Rows are points. Examples show where two turns around zero, p and q, send a point. Write where each new point lands after one turn and then the other. Backwards means that the second turn is done in reverse. Each puzzle has new turns, and all numbers are rounded.

Turn p:
[0.04 0.01] -> [0.04 0.00]
[-0.13 -0.52] -> [-0.22 -0.49]
[-0.23 -0.19] -> [-0.26 -0.15]
[0.29 0.43] -> [0.36 0.37]
[0.02 0.27] -> [0.07 0.26]
Turn q:
[-0.17 -0.59] -> [-0.02 -0.61]
[-0.18  0.27] -> [-0.24  0.22]
[0.22 0.07] -> [0.20 0.12]
[0.27 0.30] -> [0.19 0.36]
[-0.14 -0.04] -> [-0.13 -0.07]
Where do these land?
p, then q: [ 0.26 -0.12] -> [ 0.27 -0.10]
p, then q backwards: [-0.29  0.32] -> [-0.14  0.41]
p, then q: [0.03 0.15] -> [0.02 0.15]
q, then p: [0.11 0.24] -> [0.09 0.25]
p, then q: [-0.11 -0.58] -> [-0.07 -0.59]

Turn p:
[-0.06 -0.18  0.21 -0.16] -> [ 0.10 -0.27  0.11 -0.11]
[ 0.47  0.19 -0.10  0.15] -> [ 0.29  0.34 -0.25  0.16]
[-0.31 -0.27 -0.16 -0.21] -> [-0.31 -0.33 -0.07 -0.16]
[ 0.06  0.02 -0.25 -0.17] -> [-0.08  0.05 -0.25 -0.15]
[-0.31  0.07 -0.05 -0.37] -> [-0.23 -0.09  0.08 -0.42]
[0.16 0.17 0.35 0.76] -> [0.23 0.30 0.38 0.69]
Turn q:
[-0.19  0.11  0.43  0.09] -> [-0.17  0.24  0.35 -0.19]
[ 0.13 -0.42  0.21 -0.61] -> [-0.10 -0.57 -0.03 -0.52]
[ 0.19 -0.25 -0.13 -0.06] -> [ 0.08 -0.32 -0.06  0.08]
[-0.04  0.43  0.27  0.07] -> [ 0.11  0.44  0.17 -0.18]
[-0.15  0.07 -0.36  0.13] -> [-0.07  0.12 -0.27  0.29]
[ 0.07  0.06 -0.41  0.37] -> [ 0.15  0.09 -0.15  0.51]
Where do these land?
p, then q: [ 0.13 -0.28 -0.18  0.07] -> [-0.04 -0.11 -0.11  0.33]
q, then p backwards: [ 0.19 -0.10  0.24  0.40] -> [-0.12  0.05  0.42  0.26]
q, then p backwards: [ 0.00  0.34 -0.04  0.07] -> [ 0.22  0.26 -0.04  0.05]
q, then p: [-0.05 -0.13 -0.12 -0.84] -> [-0.32 -0.37 -0.54 -0.46]
q, then p backwards: [-0.26  0.16  0.10  0.29] -> [-0.12  0.31 -0.06  0.28]
